Each wall is flat, endless, passes through zero and stands at right angles to its row. A trip goes straight from one point to another. Which walls does it cross, in order?

Walls:
(1): [-2.1  3.8]
(2): [1.8 2.2]
(3): [ 1.5 -3.1]
Trips:
[ 3.1 -1.1] to [5.3 3.1] -> 3, 1
[-0.8  0.3] to [3.9 5.4] -> 2
[-2.6  1.8] to [-5.2 -1.0] -> none
[1.3 4.6] to [-3.1 -1.9] -> 2, 3, 1
[3.6 5.6] to [-2.0  2.9] -> none
[-0.6 -2.7] to [ 2.2 -1.6] -> 2

Walls:
(1): [ 1.2  8.0 -5.0  0.0 -5.3  3.0  2.8 -2.7  1.4]
(2): [-2.1  0.4  0.9 -6.1  5.2  1.0  0.4  1.8 -2.0]
(3): [-0.3  1.1 -2.7  3.3  2.7 -1.7  0.7  4.7 -0.5]
Trips:
[ 5.7  2.2 -0.2  1.9  0.4 -4.9 -3.2  1.9  1.5] to [ 2.7 -1.7  2.8 -0.9  3.0 -0.2 -2.5  4.8  6.0] -> 2
[-4.8  7.8  2.6 -2.4  1.1 -5.2 -0.8  0.9 -8.7] to [ 4.5 -2.3  5.8 -4.1 -3.3 -1.3  1.5  1.0 -0.7] -> 1, 3
[-0.8  0.3  4.9  3.2  0.8  8.9  4.0  2.4  0.9] to [-2.0  0.3  1.3  4.5  2.2  2.3 -6.2  4.1  0.5] -> 3, 1, 2

Walls:
(1): [-3.4 -1.0  8.2  1.3 -0.3 -2.8  0.3  2.2 -2.0 -3.1  1.4  1.8 -4.5  1.9
 -6.7 -0.1  3.0 -0.3  2.1 -4.5]
(2): [-0.4 -1.9 -5.4 -0.3 -5.9 -2.0 -7.6  3.1 -1.1 -3.2 -4.4  3.7 -6.4  0.2
  4.1 -6.7  1.3 -4.6  6.7  5.1]
(3): [-0.5 -2.2  1.7 -7.5 -2.3 -0.8  3.1  5.6 -8.8 -0.9  1.7  2.1 -0.5 -0.7
  5.8 -4.4 -6.6 -7.8 -2.4 -6.1]
(4): [-3.8  2.4 -1.8  3.1 -0.9 -0.4  0.6  3.5 -2.0  3.5  2.4 -5.3 -2.2  0.7
  0.1  2.6 -1.9  5.7 -2.7  3.9]
(5): [-4.6  1.6  2.8  8.5  1.2  3.3  2.0 -0.9  2.8 -1.0 -3.5 -1.6  3.2  0.7
  3.0  3.2  1.6 -0.2  5.6 -6.0]
Trips:
[-4.6 -3.2 -0.7  6.2  0.8 -0.1 -3.9  3.0 -0.6 -2.3 -4.1  0.8 -1.6  2.7
 -0.5  0.0 -0.2 -1.6  0.3 -7.3] to [-0.2  4.6  1.0  4.6 -5.5 -1.9 -4.9 -4.9 -9.1  1.8 -2.3  0.5  4.1  1.5
  4.2  3.1  0.0 -0.1  1.0  2.1] -> 4, 1, 3
[-6.8 -1.9  1.3  3.7  3.7  2.6 -3.0  2.5 -3.0 -1.8 -2.8  0.4 -2.5 -2.4
 -1.0 -2.7  0.7 -7.2  1.9 -1.4] to [-1.9  0.1  1.1 -2.7 -2.2  4.0 -2.8  3.2 -1.4 -2.8  2.0 -2.6 -0.7  1.6
  2.7  1.3 -4.3  1.9 -3.3  3.2] -> 4, 5, 1
[ 3.2  5.7 -0.6  0.5  3.0  0.2  1.5 -2.1  5.0  5.3 -2.2 -1.6  1.7  2.3
  4.3  0.8 -0.5 -4.1  5.0  0.5] to [-0.1  1.3 -0.6  2.3  4.5  3.4  1.5 -0.9  2.6  1.5 -0.7  7.6  3.5 -0.9
  3.3  1.2 -0.5 -2.1  2.5  0.6] -> none
[-1.2 -0.3  0.3  4.9 -1.7  1.8 -2.2  5.5 -3.6 -1.3  0.8 -2.4 -0.7 -1.9
  2.3 -8.2  1.0  3.1 -1.0 -4.3] to [-3.0  5.1  0.3 -1.0  1.6 -2.4 -4.3  4.1  3.1 -6.1 -6.4 -1.4  5.9 -5.6
  1.6 -3.9  3.5  0.7  4.2  0.3] -> 4, 3, 1

Walls:
(1): [ 3.9 -2.0  1.1  0.9 -7.2  1.6 -0.4  4.1 -3.2  4.3  0.7  1.1  2.4  0.4
  3.7 -6.5  5.1 -3.6 -1.4 -2.3  0.7  4.4  2.5 -6.3 -7.5  3.5 -6.6 -0.2
 -1.3  4.2  3.5 -0.7 -3.6 -0.8  2.5 -2.0 -2.5 -2.9  5.4 -3.0 -7.7 -0.6
 -3.8 -0.5  0.2  0.1  2.0  9.0]
(2): [-2.5 -0.2 -0.2  0.2  4.8  3.5 -0.8 -1.5 -1.8  2.1  1.0 -1.6  2.3 -0.9
 -5.6 -1.7  0.3 -3.6  2.0  1.3 -4.6  1.3 -1.1  5.0  2.0  1.0 -4.8  3.0
  1.6 -0.8 -4.8  0.7  1.6  2.5  2.1  2.6 -1.5  5.9  3.5  2.9  2.8 -1.8
  0.2  1.6  0.8 -0.9 -2.5 -1.4]
(3): [ 3.8  0.4  0.3  2.1 -1.7 -2.2  0.0 -4.6  2.9  0.7  4.9 -1.6 -2.2  1.6
 -1.2 -2.0  2.1  0.6  0.3 -2.8  0.2 -7.6 -1.4 -0.6  1.7 -4.5  2.2 -0.6
  1.3  0.2 -2.6  1.3  1.1 -5.3 -1.3 -1.5  0.1 -3.4  0.8 -5.2 -0.1 -2.2
  2.7  4.5 -0.2  0.1 -0.4  1.5]
Trips:
[-2.1  1.9  0.2  0.8 -1.2  0.7  2.2 -1.6  5.0  4.4  2.9  0.7  2.6 -2.5
  5.0 -0.2  1.3 -5.6 -2.5  1.7 -5.2  1.5  0.4  0.5  1.6  1.1  0.1 -3.4
 -1.1  0.6  0.4 -6.1  1.6  2.5 -1.5  1.8 -2.5  1.2 -0.3 -5.8 -2.7 -3.4
  2.3 -1.1 -4.3  4.6 -2.6 -3.0] to [ 1.3 -1.9  3.5 -0.7 -2.7  2.7  4.2  3.6 -0.9  0.9  5.9 -2.4  4.9  0.8
  1.0 -2.2 -3.3  0.4  3.4  7.0  2.0 -0.7 -3.8 -3.1  0.3 -0.1 -4.6  1.8
  2.7 -2.6  1.0  1.9  0.6 -2.5 -0.6  1.4  7.5  2.2 -2.6  1.7 -8.0 -2.2
  0.2 -1.8 -1.0 -5.4 -1.7 -1.2] -> 3
[ 0.7 -1.3 -0.6 -6.7  1.5  3.2 -7.2  6.8  2.5  4.5  3.2  0.8 -2.4  5.4
 -2.0 -2.1  0.5 -0.4  2.1 -4.0 -8.3 -5.3 -1.5  1.6  0.7 -4.0  0.6 -0.6
  1.8 -2.2 -5.8 -2.0 -2.9 -2.1  0.0  2.8 -5.2 -0.2  8.0 -4.1  3.6 -4.0
  3.9 -0.3 -4.2  2.0 -2.5  2.5] to [ 3.9 -2.3  0.8 -3.7  0.0 -3.3 -2.0 -6.6  5.2 -1.3 -3.0 -1.9  2.5 -4.6
  2.7  0.4  1.2 -3.7 10.9 -1.8 -0.3 -4.6 -3.6 -1.9  4.0  1.8  0.2 -2.2
 -0.3  2.5 -1.2  4.7 -0.9  3.2  1.2 -0.1 -6.5 -1.4  0.2  1.3  1.2  0.9
 -5.1  3.7  3.1  2.8  3.1  0.4] -> 1
[ 3.2 -3.8  4.0 -0.8 -6.2  1.9 -1.8 -4.7 -6.7  0.4 -1.7  0.0  0.6  6.1
  1.5 -3.3 -6.2  0.6  1.8 -1.9 -1.3 -3.9 -4.7  0.0 -1.4  3.3  0.2  3.7
  2.3  2.9 -1.1  1.0  4.6 -0.5  1.0 -5.3  1.7  2.7  3.8  1.0 -1.4  7.0
  1.6 -1.9 -3.3 -0.2  1.8 -2.3] to [ 0.4  4.8  0.6  0.8  1.5 -4.3  3.1  6.2  2.8 -4.1 -1.0  3.8 -1.4  1.3
 -1.8  0.6  0.1 -1.8  6.5  1.4  2.4 -3.5 -1.4 -7.8 -1.0  2.4  4.9 -5.2
  2.3 -1.3 -0.4 -2.7 -1.3 -2.7  1.6 -1.6 -5.3  3.8 -1.5 -1.1 -1.7  2.1
  1.7  3.3  3.3  2.8 -1.4 -3.1] -> 2, 1
[ -4.1 -10.7   0.0  -1.4  -1.2  -2.0  -6.1   2.1   6.1  -3.1   0.1   1.8
   5.4   1.9   3.3   5.4  -5.7   0.4  -1.7  -3.3  -2.2  -3.5  -4.7  -5.2
   0.0  -0.4  -1.5  -6.9   1.0  -2.3  -1.4   0.1   0.4   0.6   0.6   2.4
  -9.0  -3.9  -1.1  -1.0   3.5  -2.3   5.1  -1.0   5.5  -2.0  -2.9  -4.5] to [ 0.5  0.7  1.7 -1.9 -8.3 -4.2  9.7 -0.2  2.3 -1.9 -8.5 -1.3 -1.5  0.4
  0.9 -1.1 -3.1 -0.6 -2.0 -3.3  2.7  2.4  1.9 -1.7  3.2 -2.0 -2.5  1.6
 -1.6 -0.6  2.1 -4.3 -2.7 -3.2 -1.4 -4.9 -2.0 -3.1  4.9 -4.4  0.7  1.1
 -3.0  4.1 -1.3  0.4 -2.0 -2.7] -> 1
[-5.6  3.9 -0.4  3.7  2.2  1.7 -0.1 -2.8  2.9 -1.2  1.6  0.7  1.6 11.4
 -2.4  4.4 -2.0 -2.3  0.4 -0.7  1.7  0.7  3.9 -0.9 -2.1  4.4 -0.6  4.3
  0.4 -1.0 -1.1 -1.3  6.2 -3.2 -0.2 -3.3  0.1 -0.4 -2.2  0.1  2.1 -8.1
 -3.9  2.4  3.4  4.5  0.1  4.4] to [-0.9  3.6 -5.1 -0.8  1.9  1.7  5.7 -0.9  1.0  1.0 -1.4 -5.5  0.1  1.2
  5.0 11.5  2.7 -7.5 -0.5  2.0 -3.7 -0.7  0.3 -1.5 -0.2 -1.6  3.0 -0.3
 -1.8 -2.6  1.0  2.1  0.0  2.0  1.0  1.1 -3.9  2.6 -1.0  1.5 -3.7 -8.8
 -5.3 -0.9  2.8 -1.9 -6.0  0.2] -> 3
[ 2.4 -2.1  0.8  1.9  3.5 -0.8 -1.6 -0.1  2.8 -2.3  1.0 -0.1  6.2  4.0
  5.6 -7.5  3.2 -0.5  3.6 -1.1 -2.4 -0.6  4.7 -1.5  2.0  1.8  0.3  1.0
  0.5  1.5 -0.1  1.8  2.3 -8.1  0.4  4.3 -3.8 -4.4 -0.9  0.5 -7.5 -2.0
  2.6 -5.4  0.1  4.1 -2.7  2.2] to [ 6.2 -4.9 -3.4  2.9 -1.1  3.3 -2.6  0.7 -1.1  0.9  0.0 -2.2  4.5 -7.7
 -0.5  3.1  5.4 -2.9 -5.7  6.8 -2.9 -4.2 -3.5  5.4 -2.4  1.0  0.9  1.9
  1.4 -2.1 -3.6  2.5  0.0 -0.4  1.4  2.1 -6.1  4.8 -1.8 -3.7 -9.3  5.9
  5.0 -1.4 -1.0  1.2  6.8  1.5] -> 2
[-3.9  4.1 -0.9 -1.9  1.5  2.3 -0.1  0.7  1.6  0.3 -1.8 -2.1 -2.7 -1.3
 -1.7  3.8  5.1  4.9 -1.3 -1.7  3.2  2.6  3.6  5.2  1.6  0.8 -2.7 -3.7
  0.7 -1.0 -6.0  1.2  5.8 -0.2  0.8  1.8  0.2  4.5  1.7 -0.5  2.2  2.0
  2.5  2.7 -1.2  2.8 -1.2  2.7] to [ 1.0 -0.7  5.7  3.8  1.1 -0.3 -1.5 -0.8  1.4  3.2 -0.3 -0.9 -4.2  0.4
 -2.4 -7.0  2.7  0.2  3.5 -0.5 -1.1  1.5  0.7 -4.9 -0.8  0.2 -1.2 -5.0
 -1.3  4.9  3.2 -3.3 -2.4 -0.5 -2.3 -1.4  1.0 -5.4  3.3  7.2 -9.7 -3.9
  2.0 -0.2 -1.2  2.5  3.5 -2.5] -> 3, 1, 2
[ 0.4  2.1  2.9 -3.3 -0.2 -4.9  5.7 -3.4 -3.0 -0.5  2.1 -4.3 -1.2 -1.6
 -0.2  0.9 -1.1  2.1 -1.9 -0.9 -2.9 -3.2  6.3  0.6  4.1  3.6 -2.7 -0.5
 -5.6  1.4  1.9 -1.2  4.4 -7.0  5.3  6.0  0.8 -3.1  0.3  1.1  1.6 -1.7
 -3.2  1.2  2.3  1.6 -4.0 -6.7] to [-4.0  2.9 -0.5  4.9  5.0  2.9 -3.8 -1.3 -3.2  2.9  6.1  0.4 -1.5  1.8
  2.7 -0.8 -6.3  2.4  5.4  1.3 -1.1 -1.4 -1.1 -0.7 -4.0  3.4  0.4  3.4
 -4.9 -1.7  3.1  2.6 -8.3 -2.1 -1.3  2.4 -2.9  6.5  9.4  2.2  3.9  0.0
  2.8 -0.4 -2.1  5.4 -4.2 -1.5] -> 3

Walls:
(1): [ 4.4 -1.4  3.9  1.3  1.5  1.9 -0.5 -6.4 -4.1 -0.2 -0.1 -0.7  5.2 -5.5
  0.0  0.9  0.5 -2.1  2.8  0.0 -0.3 -0.9 -1.3  3.6  0.7  6.5  1.6 -4.8
  1.2 -3.9 -1.7 -1.0  3.1 -4.9 -1.6  6.0  6.8  3.6  4.3 -0.7 -0.9  0.1
 -1.4  1.0  4.4  1.5  2.6 -3.0]
(2): [ 1.1  2.2 -4.1 -0.8 -5.5  4.7  3.6 -3.1  1.2 -2.1 -0.3  0.8 -4.0  7.3
 -0.8 -2.0 -3.2  2.0  1.1 -2.3 -1.0 -0.8  6.4 -4.2 -0.1 -2.7 -3.8  7.8
 -0.6  4.5 -5.2 -1.4 -3.3 -0.5  2.2  5.6  1.2  2.1 -2.5 -0.3 -5.0  5.3
  0.9 -6.7  0.1  0.4 -0.7 -7.9]
(3): [-4.9  0.6 -1.0 -2.7  1.0  2.1 -0.5 -3.6 -7.2 -4.3 -0.1 -5.4  0.2 -5.2
 -1.0 -2.3 -2.3  0.4 -3.6 -2.7 -1.9 -0.4  5.0  0.1 -2.6  1.7 -4.9  0.4
  2.0 -1.5  1.3 -2.4  4.3 -4.9 -0.8  3.8  4.5 -5.9 -1.7 -0.4 11.0  0.2
  3.0 -2.6 -1.9  1.7 -0.9 -1.1]
(4): [ 0.6 -2.6  1.3 -3.8 -6.3  3.7  2.6 -3.4 -1.8  1.3  2.6 -2.2  3.2 -1.0
 -7.5  4.2  3.1  3.6  2.2 -1.6  2.5 -5.9  0.0 -0.8  2.9 -1.0  3.3 -5.1
  1.6 -1.1  5.9 -0.1  2.2  1.9  2.2  0.4  0.0  4.1 -1.1  8.5  5.4  2.8
  2.0  0.1 -6.8 -0.7 -1.7 -0.5]
(5): [ 0.6  5.0  5.8  5.4 -4.5 -3.1 -0.2  1.3  2.2  2.4 -6.9  0.8 -2.5  0.2
  0.2 -3.3 -0.7 -3.8 -3.0 -1.1 -3.9  1.5 -0.3  6.9  3.4  4.2 -1.0  4.2
  0.4  2.4  4.4 -3.2 -8.7  1.6 -2.9 -2.8  5.5  1.8  5.0 -4.6 -2.1  2.1
  5.8 -1.2  3.5  0.9  3.3 -7.3]
(6): [ 4.8 -6.8  6.6 -0.1 -1.0  0.4  0.3 -1.4 -5.2  2.8 -0.9 -3.8  2.4  0.4
  2.1 -0.8 -0.1  1.3  3.8 -3.4 -1.3  2.2 -1.7  5.6 -2.4  4.2  6.8 -0.5
 -2.5  8.5  0.8 -5.1  6.6  2.1 -1.1 -1.1 -0.1 -4.7  0.7 -3.6 -2.3 -6.2
 -1.6 -1.0  7.2  2.0  1.7  0.5]
(7): [ 0.7  0.0 -4.1  0.4  6.8 -3.2 -0.9 -2.9  9.0  3.3 -4.3 -4.8  1.9 -1.3
 -4.5  1.1 -1.1  0.3  0.9  0.3 -6.0  2.4  6.9  1.0  2.9  0.5 -0.6  0.0
 -0.3 -2.2  0.0  2.6  0.8 -8.4  1.3  1.2 -0.7  3.7  2.4  2.3  3.5 -2.4
  5.2 -0.3 -4.4 -0.4  4.5  1.0]
(8): [-1.4 -1.8  4.1 -1.1 -5.1 -1.6  3.7  0.1 -0.3  4.6 -0.8 -4.2 -4.6 -1.4
  1.7 -1.0 -1.3 -0.8  6.6 -2.6 -1.7 -2.1  2.9 -7.0  3.1 -4.0  2.0  0.0
 -1.6  1.7  1.8  0.5 -1.0 -5.5 -2.5 -2.3  1.5 -3.2  0.4 -9.2  0.7 -2.6
 -3.2 -5.0 -0.8 10.1  0.2 -0.5]
(9): [ 1.2  1.6 -1.5 -0.4 -3.8  4.0  0.3  1.2  5.0  3.8 -5.5  0.9 -1.3  5.5
 -0.8  3.2  0.3 -5.3 -1.4 -0.9  3.5  0.4  5.8 -4.4 -4.3  0.3 -0.7 -1.7
  2.5 -6.0 -6.3 -4.5 -2.9 -1.4  1.3  1.6 -5.7  4.2  2.6  0.0 -4.8 -4.1
 -2.9 -2.7 -1.0  0.2  5.4  0.0]
(10): [-1.7 -2.3  0.5 -2.0 -3.1 -6.5  1.0  3.1 -8.5 -2.6  0.1 -4.7 -0.1 -1.9
  3.0 -4.1  5.6  3.5  1.1  0.3  0.9 -2.3  3.4  2.2  1.0 -2.8  0.6  3.7
  0.8  2.4  2.7  4.6 -5.4  1.2  2.6  3.4  3.9  6.5 -3.8 -2.2 -2.3  4.2
  0.0 -2.1 -0.4 -2.1  0.4 -2.5]
(11): [-2.0  4.1  0.3  2.1 -4.7  0.2 -4.1 -3.0 -0.4  0.5 -3.3 -3.7  1.4  1.1
  0.7 -6.4 -7.1  1.6  1.9 -0.2  0.3 -0.7 -0.5  5.8  1.6  1.0 -5.1 -3.5
 -0.3  2.6 -3.5  1.5  2.9 -2.0 -1.0 -5.0  1.2 -4.4 -4.8 -4.1 -2.2 -8.3
 -1.3  4.6  0.8  3.4 -1.3  2.2]
(12): [-7.4  0.9  1.2  0.0  0.3 -0.9 -1.0  4.6  2.0  2.0  0.4  5.1 -1.0 -5.2
 -1.2 -1.4 -4.9 -0.2  6.8 -1.0  2.9 -1.3  2.1  0.7 -2.2 -0.7  0.7 -6.5
  1.5 -0.1 -2.3  0.2 -1.3  2.9 -3.0 -1.2 -3.7  3.0  1.3 -0.2 -3.4  1.6
 -3.5  8.9 -2.0  1.8  0.0  2.2]
Trips:
[-4.7 -2.6  4.0  0.6  0.0 -3.4 -3.3  5.7  1.8 -0.7  0.6  4.3  4.7 -1.3
 -1.7  1.0  5.6  5.5  4.1 -1.8  0.1 -1.7  2.2 -2.1 -4.4  2.8  1.3  4.5
  1.2 -3.3  1.7  3.7 -1.7 -0.8  4.0  1.1  2.1  0.4 -4.3 -4.6  3.0  1.1
 -0.1  4.6  0.8  2.4  4.1 -4.5] to [ 0.5  1.4  0.6  1.9  4.2  1.0  3.8  5.3 -0.6  8.8 -4.7  0.1 -0.7  5.2
 -4.5  4.4 -3.3 -1.9 -3.3 -0.3 -0.4  6.4  2.3  4.0  4.5 -6.2  3.8  2.5
  2.0 -0.4 -1.9  0.9 -1.9  3.3  5.1  0.0  0.8 -4.2 -1.3  4.0 -0.6  2.8
 -7.2  4.0  0.0 -1.7 -0.2  0.1] -> 3, 1, 4, 8, 9, 10, 2
[-3.1  1.7  4.8 -2.9  1.0  1.2 -0.2 -1.7 -0.5 -0.2 -3.4 -1.6  2.6 -4.9
  3.8 -0.6 -1.6  2.0 -3.5 -4.6 -2.4 -1.8  3.1  6.2  0.3 -0.3 -0.3 -2.5
  2.0 -1.6  0.6 -0.6  0.2 -0.9  1.3 -1.6  0.5 -0.7  0.2  2.7 -2.6  5.1
 -4.3 -5.5  2.1  0.1 -2.3  6.7] to [-3.6  1.1  1.2 -4.2 -5.0  0.5 -2.1  1.2  5.0 -0.1 -1.0  0.4 -2.4  2.8
  1.4  1.3 -0.8 -1.1 -0.4 -1.1 -2.9 -1.9  0.6  3.6 -2.2 -3.4  0.0 -0.5
 -4.6  2.7 -0.3  0.4 -4.7  1.7  4.9 -2.3  2.4 -0.4 -3.6 -4.5  2.7 -4.6
 -3.1  1.7  0.9  3.3  0.8  4.1] -> 8, 4, 1, 9, 3, 2
